Each point is reached from the start by the listed moves, each made 0, 1 or 2 times, or once backwards (-1), plus a little noise. Is the number of moves made odd or even? Then give how often each move was made.
(in the rows, 128 means zero)

Moves:
(1): [ 98 141  97 133]
(2): [ 50 130 117 109]
Start: [144 133 147 122]
Points:
[112 149 116 127] -> odd (1, 0)
[180 118 177 116] -> odd (-1, 0)
[142 134 146 122] -> even (0, 0)
[ 15 125 155  79] -> odd (-1, 2)

Moves:
(1): [122 118  93 115]
(2): [145 123 137 129]
(3): [137 144 128 167]
(4): [131 150 108 118]
Start: [120 109 123 130]
Points:
[116 135  83  72] -> odd (0, 0, -1, 2)
[163 149  67 137] -> even (1, 2, 1, 2)
[157 136 134  89] -> even (-1, 2, -1, 2)
[107 154   7 121] -> even (2, -1, 1, 2)

Moves:
(1): [129 136 136 130 121 116 128 122 126 129 129 127]
(2): [132 127 147 122 145 144 135 131 125 129 131 115]
(3): [136 135 127 144 126 127 127 137 134 137 120 123]
(4): [140 118  99 133 111 156 137 121  91 140 128 145]
(5): [130 127 125 126 149 117 129 110 139 123 121 126]
(6): [131 134 129 113 124 141 122 126 146 124 115 121]
(7): [138 111 116 139 111 139  97 119 131 135 109 111]
(8): [129 117 118 137 112 142 149 138 113 135 129 128]
(9): [124 121 140 116 141 148 116 146 114 146 120 108]
Start: [133 131 120 118 129 120 121 136 138 128 128 149]
Points:
[155 134 165 131 102 168 104 177 171 169  66  61] -> even (2, 1, 2, -1, 0, 2, 1, 2, 1)
[158 117 129  51 153 240 109 124  86 144 106 127] -> odd (0, 2, -1, 2, 0, 2, 0, -1, 1)
[207 100  60 120 135 209  71  59 159 132  53 122] -> even (-1, 2, 1, 2, 2, 2, 2, -1, -1)
[152 133  98 120 110  69  46  57 249  95  55 110] -> even (1, -1, 0, -1, 2, 2, 2, 0, -1)
[155  76 106 173  58 174 113 159  80 168 115 110] -> even (1, 1, 0, 0, -1, -1, 2, 2, 0)

Moves:
(1): [118 137 133 141 115 109 137 146 133 131 150 126 120 119 126]
(2): [130 119 109 148 123 119 132 113 121 109 137 115 130 131 121]
(3): [109 121 130 124 113 131 125 138 139 107 118 117 124 131 133]
(4): [120 144 134 140 127 135 123 131 112 121 134 120 129 118 150]
(5): [130 126 131 148 140 128 125 139 134 138 143 137 110 135 112]
(6): [122 131 140 126 129 122 126 130 144 122 130 133 118 102 135]
(7): [135 127 118 146 145 113 127 132 129 121 120 141 138 126 129]
(8): [121 123 136 120 130 134 115 107 130 113 127 131 110 134 134]
(9): [128 123 116 130 119 128 156 129 127 117 140 118 134 144 138]
(10): [132 121 129 136 125 121 127 131 118 121 126 129 130 121 128]
(11): [125 126 131 119 148 119 119 137 135 134 125 130 130 128 137]
(12): [129 122 135 145 132 114 141 116 140 135 114 128 141 146 122]
Start: [133 128 117 130 122 139 134 120 134 131 132 133 127 132 132]
Points:
[ 70 174 138 151  61 120 207 162 146 104 165  83 148 142 212] -> odd (2, -1, 1, 2, -1, 0, 0, 0, 2, -1, 0, 1)
[149  76 136 159 177  61 100  66 163 104  46 178 154 146 125] -> even (0, 0, 0, -1, -1, 0, 2, 2, -1, 2, 1, 2)
[120 156 158 201 192  62  99 150 154 169 165 170 100 113 137] -> odd (2, 0, -1, 1, 1, 0, 1, 1, -1, 0, 2, 1)
[110 147 204 182 119 115 137 141 208 185 149 168  70 104  87] -> odd (1, -1, 0, 0, 2, 2, -1, 0, -1, 0, -1, 2)
[122 121 124  55  86 207  98  48 107  82 118 115  94 130 156] -> odd (-1, 0, 0, 0, -1, 0, -1, 2, 0, 0, -1, -1)
[145  72 104 133 181 112  57  97 135  89 130 150  82  97 108] -> odd (-1, 2, 0, -1, 1, 1, 0, 1, -1, 2, 2, -1)
[ 84  69 108 157  64 113 159  50 199   7 126  98  86 147 127] -> even (0, 2, 2, -1, 0, 2, 0, 2, 1, 0, -1, 1)
[160 118  98 178 140 107 126 119 127 171 170 153 110 152  64] -> odd (1, 1, -1, -1, 1, -1, 0, 0, -1, 0, 0, 0)

Moves:
(1): [118 129 134 124 151 120 131 118 129 136 125 134 134 124 127 135 127 135
 138 119 132 118 142]
(2): [127 132 136 115 120 123 130 140 128 128 141 137 126 133 124 112 128 120
 131 122 139 132 126]
(3): [118 120 133 123 131 128 118 128 131 116 136 133 114 123 128 123 127 125
 121 135 129 133 131]
(4): [124 137 124 129 134 135 139 125 123 125 133 131 126 111 128 132 129 125
 139 131 134 126 116]
(5): [111 119 118 126 118 119 128 127 108 129 141 134 135 128 141 136 133 123
 143 138 122 119 113]
(6): [117 126 122 119 119 132 135 127 126 132 131 129 134 136 129 124 120 135
 121 121 138 127 130]
(7): [133 127 125 136 130 115 133 130 132 126 126 130 137 123 124 128 137 127
 120 133 133 120 137]
(8): [119 124 123 119 127 126 127 131 133 124 127 122 128 125 126 128 132 131
 128 136 133 130 128]
(9): [128 134 129 132 117 132 126 125 130 139 132 116 119 120 133 131 136 127
 116 126 128 127 133]
(10): [127 112 122 138 131 132 133 143 129 120 128 134 122 122 120 135 126 119
 140 132 132 145 137]
(11): [141 138 125 117 146 140 122 131 125 140 134 129 130 125 132 125 119 119
 133 140 122 112 128]
(12): [128 139 131 131 132 118 120 119 132 125 128 123 133 128 125 130 126 123
 137 126 134 134 118]
(13): [129 132 132 130 135 129 134 138 132 136 127 122 130 123 132 132 125 133
 123 128 129 125 132]
(14): [125 129 137 123 122 141 137 126 131 118 127 125 135 124 125 130 125 130
 127 138 117 124 126]
(15): [141 116 126 129 125 121 129 115 136 125 123 140 120 127 124 139 119 129
 127 135 126 124 129]
(16): [118 119 128 120 135 136 148 137 151 136 133 129 116 120 145 141 129 124
 123 128 115 138 122]
(17): [116 125 131 127 143 124 131 130 134 129 127 117 124 133 130 120 128 132
 123 133 119 105 122]
(18): [128 115 131 135 127 136 125 142 133 123 116 126 134 122 130 118 130 121
 135 122 127 138 126]
(19): [125 142 108 118 129 136 136 132 113 125 129 115 135 118 125 124 124 120
 124 123 115 125 138]
(20): [119 131 128 125 127 127 129 123 126 133 129 124 118 124 112 124 129 128
 127 140 127 131 130]
Start: [134 126 134 121 129 125 132 129 133 124 120 119 136 136 122 125 124 133
 127 126 113 124 136]
Points:
[ 99  72  76 171 124 120 218 137 153 111 121 105 129  71 185 202 137 102
 155 144  52 102  63] -> even (-1, -1, -1, 2, 2, 0, 1, -1, 1, 1, -1, 1, 0, 0, 2, 2, 2, 1, 1, -1)
[108 101 116  90 212 137 150 151 122 115 120 141 146 101 132 126  91  68
 220 114  59 114 131] -> odd (2, 1, 0, 0, 1, -1, -1, -1, -1, 1, 1, 1, -1, 0, 1, 1, 1, 2, 2, 0)
[ 67  84 103 117 249  78 159 146 119 102 122 128 140  43  91 135 109  89
 185 202  73  49 155] -> even (2, 0, 2, 1, 2, -1, 2, 0, -1, 1, 1, 1, 2, 0, 2, 0, 2, 2, 2, 2)
[116 139 156  61 209 150 194 141 160 188 154 123 114 132 136 127  76 146
  97 165  72  18 153] -> even (1, 1, 0, 0, 0, 1, 0, -1, 0, 0, 2, -1, 2, 1, 1, 1, 2, -1, 0, 1)
[ 39 152 117  43 115 156 161 131 142  76 140  73 112 109  76  75  99 135
  96 125 127 149 138] -> odd (0, 1, 2, 1, -1, 2, -1, 2, 0, 0, -1, 1, 0, 1, 0, 0, 1, 0, 2, 1)
[126 168 145  38 185 129 142  94 136 200 134 125 150 182 107  88  89 165
  97 113 117  28 186] -> even (2, 1, -1, -1, -1, 2, 0, 0, 0, -1, 2, -1, -1, 0, 0, 0, 1, -1, 0, 1)
[ 53  98 107  98 168  90 128 130 106 139 122  98 144 120 129  70 146 127
  84 107  82  40 193] -> even (2, 0, 2, -1, 1, 1, 2, -1, 1, -1, 0, -1, -1, -1, 0, 0, 2, 2, 2, 1)

Moves:
(1): [127 124 132 129 126 130 123 126 133 133 128 125 139 128 130 126 132 131
 128 143 127 130 129 126 127 130]
(2): [128 119 133 142 110 121 133 118 128 124 120 129 138 128 135 131 124 140
 119 119 123 133 118 123 129 130]
(3): [110 121 128 124 137 126 124 117 136 121 124 129 114 119 126 123 124 124
 124 132 123 130 123 133 121 114]
(4): [127 127 120 118 122 142 136 130 125 132 130 120 131 149 128 117 128 132
 129 132 121 122 119 144 136 131]
(5): [121 114 130 133 134 137 118 133 129 119 126 124 130 123 123 128 125 119
 128 121 128 131 134 132 122 128]
(6): [118 130 125 135 131 130 128 130 129 128 137 131 127 133 134 133 124 131
 114 130 130 118 135 121 138 113]
(7): [127 133 124 136 132 134 126 125 127 128 130 122 134 123 128 122 136 119
 138 127 124 128 132 123 117 135]
(8): [123 132 127 135 123 130 130 125 121 128 126 119 129 126 127 137 132 137
 130 127 134 125 126 133 122 130]
(9): [132 129 125 126 137 139 122 123 120 125 116 138 131 133 130 130 132 127
 124 130 134 128 131 134 132 125]
(10): [115 125 123 133 129 139 122 125 122 123 137 135 130 136 130 126 138 133
 138 132 130 144 118 116 129 124]
(11): [123 126 124 119 131 126 133 121 122 122 127 128 126 127 133 143 112 118
 129 131 129 118 134 128 130 146]
(12): [131 135 125 122 124 126 121 125 128 134 135 120 129 130 134 128 127 135
 127 127 123 137 125 125 127 131]
(13): [129 133 127 122 132 125 119 131 131 133 124 119 127 140 130 133 124 127
 131 124 131 116 132 130 135 138]
(14): [127 129 137 136 125 123 122 121 120 124 136 135 128 121 130 124 118 127
 122 132 137 119 121 125 124 132]
(15): [130 116 115 133 132 137 125 131 126 133 116 118 122 134 127 131 129 127
 136 130 134 127 121 117 126 130]
(16): [128 128 129 128 127 120 129 131 117 136 120 129 136 137 123 123 125 123
 137 129 131 129 129 126 118 127]
(17): [125 128 131 128 129 125 130 126 114 141 130 133 138 120 137 141 128 125
 122 117 124 125 117 114 137 131]
(18): [122 134 131 131 120 134 134 127 133 131 126 127 132 122 122 138 117 115
 122 133 129 131 126 126 127 131]
(19): [144 125 115 116 129 129 120 129 120 121 136 139 134 142 120 143 137 127
 117 124 123 119 121 142 132 123]
(20): [124 125 128 132 128 124 131 122 128 134 130 127 124 131 121 130 133 127
 120 132 131 130 129 131 126 134]
(21): [128 125 135 119 119 135 130 122 134 126 123 131 128 126 116 138 120 128
 141 128 127 117 142 127 127 130]
(22): [133 131 135 121 125 118 134 115 127 124 119 115 133 131 126 125 132 116
 134 127 134 132 128 118 123 128]
(23): [137 127 140 134 127 129 134 133 128 126 126 125 124 133 124 137 133 131
 130 133 119 129 127 128 125 130]
(24): [136 124 134 127 138 127 125 124 144 131 134 126 121 144 134 130 126 119
 139 113 141 121 121 136 117 117]
Start: [131 131 137 134 123 132 141 133 131 140 128 125 133 122 134 122 121 132
 132 138 129 118 124 117 135 139]
Points:
[145 141 129 176  85 153  82 104  97 171 120 108 187  96 183 178 126 196
 154  68 136  84 110  57 146 184] -> odd (0, 2, -1, -1, 0, 0, 2, 2, 1, 0, -1, 2, 2, 1, 1, -1, 2, -1, 0, -1, 2, -1, -1, 0)
[141 104 130 113 124 171 159 166 136 190 118  93 137 163 128 197  74  88
 168 171 144  68 102 121 152 212] -> even (2, -1, -1, 1, 0, -1, -1, 0, -1, 0, 2, -1, 1, 0, 2, 0, 1, 2, 0, 0, 0, -1, 1, 1)
[100 152 117 197 158 160 139 111 130 185  93 103 136  99 140 131 154  82
 132 109 174 155 110  85  97 135] -> odd (-1, 0, 0, -1, 0, 0, 2, 1, 2, 0, -1, 0, 0, -1, 1, 0, 1, 2, -1, 2, -1, 0, -1, 1)
[146 150 169 206  81 137 191 106 104 170 124  88 172 179 140 148 160 113
 128 141 155 126  48  63 123 136] -> even (0, 1, -1, 1, -1, 1, 1, 1, 0, 1, -1, -1, 0, 1, 1, 0, 1, 2, 0, 1, -1, 2, 2, 1)
[127 111 155 105  33 122 193  71 124 140 120 111 204 113  90 130 102  98
  93 124  85 107 127 119 142 177] -> even (0, 2, 0, 2, 1, 0, 1, -1, -1, -1, 0, 0, -1, 0, -1, 0, 1, 1, 1, 2, 2, 2, -1, -1)
[144 146 113 107  83 128 138 114 118 172 142 121 149 177 129 209  34 150
 133 160 179  26 157 137 131 160] -> odd (1, 0, -1, 0, -1, 2, -1, 2, 0, -1, 2, 2, 0, 1, 1, 2, -1, 1, 1, 0, 2, -1, -1, 1)
[111  55 132 163 208 184  58  99  95 131 133 144 129 162 152 139 183 106
 130 130 206 119  37 106 120  79] -> even (2, -1, 1, 0, 2, 0, -1, 1, 2, 2, -1, -1, 0, 2, 2, -1, 2, -1, 1, 1, -1, 1, 0, 2)
[182 133 127  81 149 161 146 121 166 158 108  43  93 199 137 126  87  72
 249 121 157  91 142 111  99 211] -> odd (-1, -1, -1, 1, 0, -1, 1, -1, 0, 0, 2, 2, 1, 0, 2, 0, -1, 0, -1, 0, 1, 1, 1, 2)
[101 138 117 154 126 218  74 102 110 142 189 141 162 132  95 168 116  92
 160 140 174 113 133 123  88 174] -> even (0, -1, -1, 0, 2, 0, 2, 1, 1, 2, 0, 2, 0, 2, 0, 0, 0, 2, 1, 2, 2, -1, -1, 1)
[133 108 135 124 169 182 111 167 137 130  94 137 130 129 134 148 110 125
  85 191 129  69 174 116 197 116] -> even (2, -1, 0, 0, 1, 2, -1, -1, 2, -1, 0, -1, 1, 0, 1, -1, 0, 0, 0, -1, 0, 0, 1, -1)
[106 104  98 209  81 146 190 140  51 172 130 108 157 189 119 154 139 174
  89 207 109  79  74 119 129 163] -> odd (1, 1, 0, 2, -1, 2, 1, 2, -1, 0, 1, -1, -1, 1, 2, 2, 0, 0, 1, 2, -1, -1, 2, -1)
